Each row of a before or after table is a point. One or more steps were done to the points. Then noise was added and the rows were shuffled. The steps act on how far a point lies along the listed directions, d1 being the first. Write out the steps. A step turns or swaps two directions, mirrors them in a line or flattens them onto one, adds a multiple of one to another, or multiplies one. Angles are multiples of 10 degrees, from the lower direction toward the higher: turns from -170 to 170, lines from 10 to 170 but not 90. Use the fewest steps. Two steps may share a direction if one is a turn and the other turns, adds or multiplies; they go together, in the order done. Otherwise the lowest direction goes first.

Directions:
(1): [ 11 -40]
(2): [40 11]
Before:
[[  2   2]
 [ -3  45]
 [ -9   3]
 [-44  -5]
 [ 12  44]
 [ 15 -18]
 [-33  17]
 [ 28 -39]
 [ 17  12]
 [ 18   7]]
After (10 x 2):
[[ -6  52]
 [-38 -37]
 [ -7  -2]
 [ 23 -25]
 [-28  -2]
 [  1   3]
 [ 13  20]
 [ 14  25]
 [ 11 -12]
 [  7  60]]
Steps: add -0.7 times d2 to d1

Directions:
(1): [16 26  2 50]
(2): [ 20  39  28 -28]
(3): [ 31   9 -48 -13]
(4): [-43  34 -21  -3]
Before, 13 rows:
[[-30  44 -11 -35]
 [ 26  26  41 -49]
 [  7 -13  21  -8]
 [ 27  -1  22  60]
 [ 15   8  20  46]
 [ 18 -15  26  14]
 [ 16   4  13  40]
 [ 24   2 -22 -14]
 [ 16   3 -34 -19]
 [ 32 -11   8  35]
 [  9 -16  20  10]
 [ 22 -14  10  11]
 [-34  14  -3  15]]
After (13 x 4):
[[  7  -2  30   4]
 [ 31  14  39  52]
 [ 22  12  21  37]
 [ 16   5  40   6]
 [-35  -7  -2  25]
 [  4   1  26 -12]
 [ 24   4 -44 -23]
 [ 12  17  32  42]
 [-10  50  21 -48]
 [-47  22 -32 -15]
 [ 23   2  17   2]
 [ 26  12 -32 -15]
 [ 38   7  19  24]]
Steps: turn d2 and d4 by 40 degrees; multiply d3 by 1.3

Directions:
(1): [ 35 -17 -59  -2   1 -20  -2  21]
(2): [  6 -19   3  -7 -19 -22 -54 -41]
(3): [ 33 -15  35 -35  36 -26   9   4]
(4): [ -7   3 -12  13  60  27 -34  -2]
(5): [ 38  16  -8 -28 -11  49   7 -28]
Before:
[[-21  -9  16   9 -25  -8  -3   6]
 [ 14 -18  15 -11  36 -16 -15  -5]
 [ 60  -7   4 -20  19   3  -7  -9]
 [-24 -21  15  -4 -10 -47   0  28]
 [  7   8 -19   3  19  22  12  10]
 [ 33  11  13 -17  17   8   8  -8]
 [ 28  -2 -11 -11  31  13  -8 -10]
 [ -2  -3  -7   6  52  -8  17  44]
 [-34  -3   6  29 -32  -4 -22   4]
 [  3   9   4   8  28  14   4  12]
 [ -9  -6  38  -4 -17  -2   3  -7]
 [-17  -6  25 -10 -10 -27  -2 -15]
 [  3 -12  -5   1  12 -25  -2   5]]
After, 13 rows:
[[ 12 -11  -2  -6  15 -21  -1   2]
 [ 24 -14  13 -19  32  -2 -13 -12]
 [ 59   1  -9 -15   5  23  -8 -17]
 [  1   8 -21   8  15  21  11  11]
 [ 11  -2  -3  -6  54  -1  21  38]
 [-33 -10  17  25 -21 -21 -21  11]
 [  4  10   3   8  26  16   4  11]
 [ 31  17   3 -13   6  22   6 -14]
 [ -7 -23  25 -22   0 -45   4  24]
 [-18 -12  22   5 -19 -15  -1   8]
 [ -9  -6  27 -16  -8 -24   0 -18]
 [ 25   2 -19  -6  22  23  -9 -13]
 [ -7  -5  38  -6 -18   1   4  -8]]
Steps: turn d3 and d5 by 30 degrees

Directions:
(1): [ 60  29 -10  -5 -17  21  23 -11 -14  -7   8]
(2): [ -4  24  26  -7 -55 -18 -29  -4  22   4  14]
(3): [-12  19 -34 -14 -12  19 -26 -17  -4   2 -54]
(4): [-26  27  -8  59  -9  17  21 -12   6  18   7]
(5): [ 12   4 -29  26 -12 -22 -19  55 -21  -6  -2]
Before:
[[-11  -8  -7  13  19   7   3 -12   0  -8  -8]
 [-13  -6 -18  18  12  18   8 -21   7   7  -6]
 [-10  20  12   3 -21   9  -3 -12   5   7  -6]
 [  0  14 -12   7 -22 -16 -18   9  -5   1 -10]
 [ -3  -5 -29  19   6 -11 -19  25 -14 -13  -8]
 [-14 -12   6  17  17   3  18 -11  -9  10   4]
 [-12  15   4   9 -14  11  11 -16  11   2   2]
 [-33  10  26  59  -9   2  29  -1  14  19  36]
 [-10   5  -8  20   6  25  18 -22 -10   3  -6]
 [-12 -24   9   0  12   3  12  -6   0   8  -3]
 [-15   1  -4 -10   2   8  -1  -7  11   0 -15]
 [ 17  19   2 -12 -11  11  -1 -18   4   3  -1]]
After (12 x 11):
[[ -4 -11   6 -14   6  -6   2   8   9  -6   3]
 [-35  17 -16 -24 -18  25 -28 -35   8   9 -60]
 [-18 -18   4   2  10   9  11 -14   1  11 -11]
 [  4 -12 -23  17   9 -19 -17  34 -15 -16   3]
 [  4 -23 -17 -19  16   5  -9  -9   2  -5 -13]
 [ -4 -15  -6  -2  21   1  -3  -6  -2 -13 -10]
 [  8 -12  -9 -24  10  13  -3 -11 -16 -10 -19]
 [  0   5   0 -25 -12   4  -6 -11   6  -8 -12]
 [ 24  12   9 -13  -8   3   2  -9   3   1  11]
 [-15  -9  -6  -5  15  10   3 -22 -10   7 -23]
 [  4   6  15 -23 -17  -2 -14   0   1  -2  -6]
 [ 11   2  -3  -1 -18 -29 -17  23  -7  -5   4]]
Steps: add 0.5 times d3 to d5; turn d3 and d4 by -120 degrees

Directions:
(1): [  8  34  -1  26  -8 -27 -11 -45   8  -1  22  20 -19  31]
(2): [ -7 -13   2   8 -60 -12  42  14   3  23  11  10 -18  -8]
(3): [ 11  20   0 -46  -8  37  12 -25  25  14  -7 -22 -29   8]
(4): [ 13  -5   1  33  11  41  33  -7  25   1 -17  30  26  15]
(5): [ -8   8 -60   6  21  -1   9 -12   9  23  14   8  -3 -42]
Before (10 x 14):
[[ -5  17   9 -38 -18  51  28 -15  33  22  -7 -11 -16  16]
 [-16  29  -9  -8 -19 -16  -4 -24   5  19  26 -11 -26   6]
 [  1  -9 -26  -6 -15  16  49   2  24  21  -3   8   8 -25]
 [-21   1 -24 -22   6 -23 -10  23 -14  12   9 -22  -7 -39]
 [-21   5 -27 -17  14 -23 -31   5 -14  -3  -6 -12 -15 -23]
 [ -7  17 -54   9  52 -15 -25 -20   0   5  18   1  28 -19]
 [ 14 -13  53 -14 -26  37  24  18  23 -15 -30  11   0  15]
 [-43 -16  -7  12  -1 -59 -32  11 -36  -1  16   5 -14 -11]
 [ 10  -4   5  -3 -15  33  27 -10   9  22  -1  -2 -18  22]
 [ -9   4 -27 -30   2 -20 -17   7 -17  10  -2  -2 -19 -23]]
After (10 x 14):
[[ -8  30 -16   9  -3  14  14 -33  24  21  15   8  -7  11]
 [-27 -22 -18  59   4  -2  27   1   4  12  -2  50  14   0]
 [  3   3   0 -29 -13  12  -2  -8  -5  19   8 -26 -34  11]
 [  5 -12  20  22   4  40  35  21  18  -2 -28  18  33  13]
 [ -8   2  -4 -51 -12  -5 -10  12   5   4   1 -19 -35 -40]
 [ 11  -5   3   8   7  32  19   4  10   1 -30  32  15  14]
 [  9 -12  47 -32 -39   8  23  14   9  -8 -16 -17  -1  23]
 [ -9  24  11 -59  -4  34  -5 -15  19  14  -3 -32 -26  11]
 [  9  -3  28  27  21  -3 -18   0  -5 -23  -7  11  48  43]
 [ -1  -8   0  26  17  26  11   3  12 -11 -33  26  24  14]]
Steps: add -0.7 times d1 to d5; turn d4 and d5 by -150 degrees; turn d2 and d3 by 20 degrees

Directions:
(1): [-14  -4  19 -35  23  10  -3 -11  -4  12  12  45 -12   8 -15 -19  -2 -21
 -14  12]
(2): [ -6  -7  15  32 -21  19  -8 -29 -15  -1 -15  -5  -7  10 -16 -14  36 -31
  14  -6]
(3): [ 13   7  -2  -3 -30 -16  12   4 -11  11  14 -10   2   2 -21  10  17  -7
 -60   9]
Before:
[[-12  -4  20  -3  24  21  -5   5   9   1  -3  39 -10   5  11 -26 -22   8
   42 -11]
 [-11 -11  16   8  16  22 -24  -8   0 -10  -9   5   0  -2  -3 -16   4  -6
   33  -7]
 [-17   7  15 -18  31  11  -1  11  13   2  10   5   2 -11  12   8 -26  12
   21  -3]
 [  6  -6 -18   9   2 -14  -9  -4  -9   2   1 -24   5  -8   7   7 -17  12
   -6   0]
 [  5   0   9 -10 -28  -1  -5 -15 -24  22  10  -6 -13   5 -27   4  33 -22
  -54   9]
 [ -5   9  16 -25 -10   6   5  -5 -26  22   9  27 -16  -6 -36 -11  23 -18
  -46   9]
 [  6  -6  14   8 -37   3   2 -23 -26   6   6   0  -7   4 -31  11  44 -33
  -38  13]
 [ 14   9  -7 -31  25  -3   0   7   7   7   3   8   6   2  12  13 -17  14
   -6  18]]
After, 8 rows:
[[-10 -12  17   9  15  21 -22  -7   0  -8  -7   2   3  -3  -3 -17   3  -6
   29  -5]
 [ 13   8  -7 -29  22  -3   0   7   8   7   3   7   6   5  12  15 -17  13
   -7  17]
 [ -2  12  13 -25 -18   3   8  -3 -30  22  11  26 -15  -4 -39  -8  27 -19
  -58  12]
 [  4  -4  15   7 -42   1   1 -24 -28  10   7  -2  -7   3 -33  13  42 -35
  -40  13]
 [-15   6  14 -20  29   9   1  11  13   2  13   3   0 -12  10  10 -27  12
   22  -1]
 [ -9  -1  18  -3  19  18  -4   5   8   3   1  36 -10   6  10 -28 -21   5
   35 -10]
 [  5 -11 -17  10   4 -13 -11  -5  -9  -1  -2 -22   4 -10   9   4 -21  10
    1  -3]
 [  6  -1   9  -8 -29  -2  -3 -17 -25  23  11  -7 -13   7 -27   5  35 -21
  -59   9]]
Steps: add 0.3 times d1 to d3

Directions:
(1): [ -6  -9 -55  18  18  16   9 -36 -23 -25 -17  40 -15  23 -42 -50  -7  -9
  -1 -33  23   7  -9  17  17 -29  14 -42 -23  -2  -3 -20]
(2): [ 38 -31  -7  40  14  -4 -15  10 -17 -35  38 -20  -3  25  -4   4 -22  19
 -30   0 -24   7   3  56   7 -13  17  48  18 -41  25  -3]
(3): [-20  21  38  10 -28 -20   7 -15   8 -13  24  26 -15   2 -11 -13  -4  25
 -14 -13 -46   1 -38   4 -23 -34 -12 -30   6  31  60  43]
(4): [ 34  35  -4  28 -22   6  35   3  12  -2  33  19  23  15  -5  -4  14  -7
  53  56 -15  43  29  -2   1   0  28 -38   1 -30  -5  10]
Before (11 x 32):
[[-39 -32  11 -29  18 -10 -32   0  -9  -4 -24 -22 -20 -20   8  -1  -5  13
  -59 -51   2 -47 -28   0  -7  -3 -32  44  -1  33  17  -8]
 [-10  -1   6  -2  -1  -8  -2   0   3   6   7   0  -4  -5   5  -5   5   4
  -17 -13  -7 -12 -12   1  -1  -2  -9   9  -2   5  10   6]
 [  6  -8  -1   1   3   2  -4   5   4  -9   9  -4  -5   0   7   1  -9   0
  -18  -1  -6  -2  -4   9  -2  -3  -1  18   4  -1   8   0]
 [  7  -8 -23  22   5  10   4 -15 -14 -21   6  11 -10  14 -22 -25 -11  -2
   -7 -14  -2   9   0  19   7 -19   7 -12  -8 -13   9  -8]
 [ -3   0   5  -2  -4  -4   2  10  11   2   0  -6  -1  -2   0   3   6  -2
    2   7  -1  -6   2  -4  -8   0  -2   4   4   1  -7   3]
 [ 10  -4  -2   8  -7  -1   6  -4  -9  -8   9   7   4   7   0   1  -5   5
   -1   2 -17  13   1  14  -6 -10  -1   6  10 -19   6   1]
 [ 10   5   5   0  -4  -5   4   4  -2  10   1  -2   7  -5   5   8   3  -1
    8  14   2   6   2  -6  -5   4  -6   3   4   3   5   1]
 [  0  23   9  -2 -13  -4   9  -9   6   0   4  11   6   1  -2   1   3   0
    4   4  -9   5  -1  -9 -12  -4   0 -16  -1   5   6  13]
 [ 10  -3  15   9 -12  -8   1   6   3  -7  18   2  -2  -4  -3  -2 -10  17
   -9   4 -24   0  -8  11   7  -1  -4  21   4  -1  14   1]
 [ -5  10   7 -10 -12 -10  -3   1   3  14  -4  -4  -1  -6   3   0   0   8
   -6   3   0  -6  -8 -15  -8  -4   1  -4   4  16  -1   8]
 [  4   7   2  19 -13  -1   9  -2  -4 -13  16   2  -1  11 -10  -6  -2  12
   -2   2 -11   0  -3  12  -3 -14   3   1   7  -3  15  11]]
After, 11 rows:
[[  7 -11  -1   0   4   3  -6   6   2  -9   8  -6  -2   1   7   2  -9  -3
  -17   0  -4  -2  -2  11  -1  -3   0  21   6  -3   5  -3]
 [ 11   5   7   3  -5  -6   3   3  -4   7   5  -3   7  -2   5   9  -1   1
    5  13  -2   5  -1  -1  -8   1  -6   6   4   2  11   4]
 [ 10  -9  13   8  -8  -7  -3   7   1 -10  17  -3  -5  -3  -3   0 -14  18
  -15  -2 -23  -4  -8  15   9  -1  -6  30   6  -2  13  -1]
 [ -4  21  11  -5 -13  -4   5 -11   5  -2   1  10   3   1  -1   0  -1   3
   -5  -4  -9   0  -5  -7 -13  -6  -3 -12   0  10  10  13]
 [  8  -6   0   7  -7  -2   4  -6 -10  -6   9   8  -1   8  -1   1  -6   7
   -5  -1 -20  10  -3  13  -7 -11  -3   6  11 -16   9   3]
 [ -1   0   4   0  -3  -3   1  10  10  -1   3  -8  -2  -1   1   4   5  -1
    2   7  -4  -3   2   1  -7  -1  -2   7   5  -1  -6   3]
 [-10  -6   0  -6   2  -5  -6   0   2   7   5  -3  -3  -5   7  -4   4   2
  -17 -14  -3 -14  -8   2   0   2 -10  17  -1  -1   6   2]
 [ -3   7   5  -8  -8 -10  -5   3   1  11  -5  -8  -2  -6   1   1  -2   9
  -11   0   2  -6  -6 -12  -8  -2   0   2   4  13  -2   6]
 [ -1   5   3  15 -11  -4   7  -2  -6 -12  11   2  -5  10  -8  -4  -2  14
   -8  -6 -12  -6 -10  11  -4 -15  -3   3   7   2  18   9]
 [ -3  -2 -22  15   1  10   6 -18 -11 -14  -3  16 -11  10 -20 -27  -5  -5
   -3 -16   4   5  -3   6   5 -17   2 -22 -12   1   7  -7]
 [-25 -42 -10 -30  33   2 -35   8 -13   2 -32 -36 -11 -18  12   5  -4   1
  -49 -40  23 -45  -5   2   6  13 -23  59  -3  12 -12 -32]]
Steps: add -0.5 times d1 to d2; turn d3 and d4 by -30 degrees

Directions:
(1): [-12   6 -12 -10   6  -4  11  18  33  -7  -6 -39  -2 -33  42   0  -8 -23
  27   2 -22  21  28   3  56  21 -53 -19  48 -23  -2  35  11   5  -1  14
 -50   4 -16 -32  25   4 -11  -1 -19   1   5   3 -29 -13  15 -39  33 -23
   2  14 -20  -1   5 -19  27   8 -13 -35]
(2): [ 11   1  -1  16 -44  -2  19  13 -15  -1 -14  26  -1 -39 -27 -40  14   6
  27   9  -5  -1  38 -26 -11   9 -14 -10  -8  27  46  36  26 -18  -3  -1
 -26 -32  51  41  10  36  -6  -8   3 -19 -37  -7  23  -4  36  19   2   7
  36   2  24  16 -17  10 -12  14   7 -45]
(3): [-10 -19 -48  13   0 -12  21  38 -27 -33  22  23 -15 -21  26  -1  37  35
 -18 -15 -22  -5   8 -16  -9  36  27 -15  43 -28  -1  -4  22  33  -3  -2
 -20 -21 -34  16  33 -35  36  -6  23   5 -26 -16 -25  -2 -13  26  13  12
  11 -20  16   4  13  16  -6 -27  21  45]
(4): [-16  -7  53  18  13  40   2 -18 -25   0  10 -23 -34  19  28 -35  42  -2
 -11  44   9 -11 -16 -15  59   2  15  11 -15  35   1  -5  36  -3  10   7
 -16  29  16   3   8  37  31   2 -30 -21  -9  -9 -22 -11 -14  33  27   8
 -12  -4  10   2 -11 -39  17 -31   4  25]
(5): [ 18  32 -10   0 -32 -46  -2 -10 -55   0  -3   3   2   5  10 -13  -4 -10
 -14 -24  -3  42   2 -29  18 -15  15  -4  21 -35  -5 -34   5 -11  -5   5
 -17  43  21  11 -24 -15   0  14 -25 -17  16  27  -4  20   9   4   4  16
  -3  46  26 -19 -24  37  13 -51 -60 -11]
Before, 11 rows:
[[ -3  -6  13 -21  45  22  -8  -8  60   9 -14 -43   3   2  -4  30 -20 -33
   17  11   7 -12  -5  43  12  -6 -36   5  -8   9 -11  22 -15   5  -2  -4
    6 -17 -21 -35  14  15 -20 -12  -3  12  18 -12  -1 -15   3 -43  -4 -37
  -15  -4 -41  12  10 -23  17  43  14 -10]
 [  1   1 -20   2  -6  12  15   7  26   3  -8  -4   9 -33   1  -7  -1  -5
   31  -4  -4  -5  19  -9  -7   9 -28 -13  13   1   9  30  10 -15  -4   6
  -25 -23   3  -8  13   9  -3 -15   9  10 -10 -17   0  -7  23  -8   9  -2
   26 -19   4   7   7   4  -5  28   3 -29]
 [ -9  11 -10  10  13   6 -14 -11 -17   0  18 -10   2  13  19   0  -5   0
  -14  -6  -3   6 -10   0  14   1  10   1  12 -11 -16 -24  -2   8   3   4
   -8  15  -5  -1   3 -18  11   2  -7   7  22   9 -12  -5 -16  -1   3  -4
   -5   7   2  -5   9  -5   6 -12  -6  27]
 [  9   3 -12  18 -16 -14   1  10 -26  -2  -1  16   5 -26  -1 -27  12   5
   14  -3  -1  17  15 -16  -7  -1 -10  -4   6  10  31  13   9 -12  -9   3
   -8  -6  29  24  -6   8  -7  -6  -7  -2 -15   1   7   4   9   2  -4   8
   24   4   5   2 -20   9  -8  -1  -1 -21]
 [-15  -7  35   7  11  39   4   3   8  -8   9 -33 -23  -3  34 -23  31 -10
    1  35   0 -19  -9  -9  49  12  -2   2   8  16   6   8  26   3   6  -1
  -25   9  -7  -5  35  23  23   4 -12 -16 -19 -18 -24 -17  -9   9  36  -6
   -5  -7 -16  -3   5 -42  19 -15   9   9]
 [ -2 -12  55  19  11  54  -1 -29 -10  24   7   0 -18  30 -11 -35  41  -3
   -8  36  30 -25 -10  -2  16  -6  20  14 -39  50  12  -5   7 -12   0   0
   12   6  33  15  -9  54  -2   4 -18 -15 -20 -16  -9  -8 -12  42   1  -5
    4  -3   6   2 -15 -35   9   5  11  14]
 [  1  -4 -10  13 -15  -1  16  20 -23  -6   5  16 -19 -23   2 -19  32  10
   -7   4 -12 -13   6 -19  -7  11  13  -3   8  -2   7   5  12  18   0   2
  -11  -8  10  24   9 -12  13  -8  13  -5 -10  -9   3   3   3  23   7  15
   12  -9  19   1   5  19  -6 -11   1  17]
 [ 22  21  -5   1 -27 -17 -20 -24 -44   9  -6  14   0  23 -30  -3   5  13
  -23 -29   8  11 -12 -10 -26 -18  41  11 -13  -4  -7 -35 -11   3   2   0
   21  29  17  21 -30  -7   2   8  -3 -12   6  32  21   9  -1  21 -14  16
   -2  23  25 -14 -12  32   1 -41 -26   6]
 [  7 -10   7   4  10   0 -12 -17 -27   0  -2  10   4  26 -18   6  -1   3
  -22 -11  18 -12 -26   5 -26 -20  41   6 -16   7  -3 -33  -6 -19   2  -6
   37  15   5  15 -11  -6   4  14   5   4  18  10   9   6 -18  18 -24  16
  -19   3   6  -3  -5   1 -10 -10  -6  13]
 [  4  -9  -4   0  -5   3   0   7  10  -6   6  26   2   4 -21  11  -6   3
   -7  -2  11 -11 -15  11 -26   4  16   1 -21  11  -9  -3  -2   9   3 -11
    5  -7  -8   3   6 -17  -6  -2  16   9   1 -13  16   3  -2   8 -15  19
   -6  -4  -1   2   1   6 -15   2   4   6]
 [ -7 -10  13  13   3  25   5  -3  10  -8  19 -17 -29   8   9 -10  24  -5
  -14  15   9 -18 -16   4  12   8  18   5 -12  22   0  -6   1  -3  14  12
    7   9   3  -2   3   1  16 -13 -11  -6  -7 -12  -7  -3 -16   3   4 -13
  -10 -16   4   4   2  -9  -4  -6   7  17]]
After, 11 rows:
[[ -9 -10 -15 -10  23   0   2  12  22 -11  -7 -29   7 -13  25  17 -11 -17
   12  -8 -10   3   6  17  25   8 -21 -19  35 -18  -5  15   3  -8   2   7
  -15   5 -25 -23  24  -5  -9  10  -4  14  18   9 -22 -12  -5 -28   9 -14
  -16   8 -22   1   7 -19  13  11  -8 -20]
 [ 14  15  34  -5  22  -1 -19 -40 -36   9  -2 -21 -15  46  -6   5   7 -21
  -31   5  26   7 -38   4  16 -33  34  20 -26   6 -19 -49   0  -3   1  -7
   24  40  11   0 -21   6   9   4 -25 -14  27   6   3  10 -13  12 -10   2
  -30  24   6  -6 -19   8  18 -33 -31  30]
 [ 24  28 -25 -12 -23 -35  -2  -6   5  18 -12  -2  26  -8  -8   2 -22 -27
   14 -35   2  37  26  -1  -3  -8 -24 -16  28 -41  -1  -6 -29 -14 -17   3
  -13  13  14  -8 -21  -2 -50  12 -17  -1  13  22  -6  14  20 -26  -5 -18
   14  51  -2 -17 -15  27  18   8 -53 -49]
 [  4  -4   1  16  -5   3  -2   9  -3   2  -3  11   7 -23  -8 -22   9   3
   22   6   4   3  14  -3 -11  -1 -19  -2  -7  25  32  26   3 -13  -7   2
    0 -18  26  17  -4  20 -13 -11  -3   3 -17  -3  10  -2   9  -4  -7   1
   25  -7  -7   8 -13  -4  -8  17  15 -25]
 [  8   8  15  15 -14  17   5 -22 -19  11  -4   7  -3   3 -15 -27  16  -2
    7  10  17 -10  -7 -25  -9 -13  13   4 -21  22   8  -6  19 -27   2   2
   -6   5  32  14 -14  23  14  -6  -5  -6  -9 -11   7   4  11  31   1  20
   17 -12  26   2 -11   8 -11  -5  -8  -2]
 [ 25  19 -26  -8 -35 -38  -8   5 -26  -4  -2  22  19  -2 -20   7 -14   0
  -13 -35   0  13  -7 -17 -45 -13  26  -2   8 -34   4 -36 -18  -7  -8 -14
   14   3   3  24  -9 -31  -6  13  16  -5   1   9  21  20   6  -2 -13  11
    9  24   8 -18  -4  43  -9 -24 -32  -6]
 [  3  -1 -18   9 -21  -7  17  27  -5  -4  -2  12  -9 -37  -1 -15  19   1
   10   0 -16  -8  21 -15  -8  15 -11 -11  16  -5  13  22   8  15  -1   3
  -19 -17  11  18  13 -10   0 -10  14  -3 -10  -8   7  -1  15   4   6   5
   18  -7  11   4   8  19  -6   5   0  -8]
 [  9  10 -27   1 -18 -24   5   7   3  -9  12  -8  -8 -10   4   5   0 -12
   -8 -23  -3  14   1  -2  -4   7   8  -7  16 -18  -4 -14 -14  -6   5  15
   -3  13   0  -3  -8 -29  -3 -10  -8  -2   6   6  -1  11   1 -22  -3 -16
   -4  13   9  -6  -2  27   0 -12 -27  -9]
 [ -9   5 -27   9  14   5 -13   2  -2  -3  17   0  10   2   9  11 -12   6
   -8 -15  -7  -4  -2   8 -10   8   5  -2  15 -16 -12 -14 -11  13   1   2
   -1  -7 -15   2   9 -26   6  -3  12  17  14   5  -6  -5 -13  -9  -5 -10
    3  -5  -4   1  19   1  -4   6   8  25]
 [ -5  -1   4   2  -2   6   8  10  11 -10   6  -4 -12  -8  14  -5   6 -14
    3  10   1   4  -3   0  31  13  -7  -8   6   5 -11  12  19   9   3   1
  -33  13  -5 -11  19  -5  -2   1  -9  -2   4 -10  -7  -7   2   0  13  12
  -11  11  -3  -2  -7 -10   8 -14 -14  -8]
 [-11  -7 -20 -12  15  23  -6  10  58   2 -11 -27   2 -22   2  22  -6   0
   23  -9 -14 -10  19  29   5  20 -35  -7  19   1  -6  43 -11  21   4   8
  -13 -19 -28 -26  24   7 -14  -9   9  13  -5   7  -4 -28   6 -30  12 -29
    5 -11 -28   4  22 -24  14  30  25 -21]]
Steps: multiply d1 by -1; turn d2 and d3 by -20 degrees; turn d4 and d5 by 150 degrees
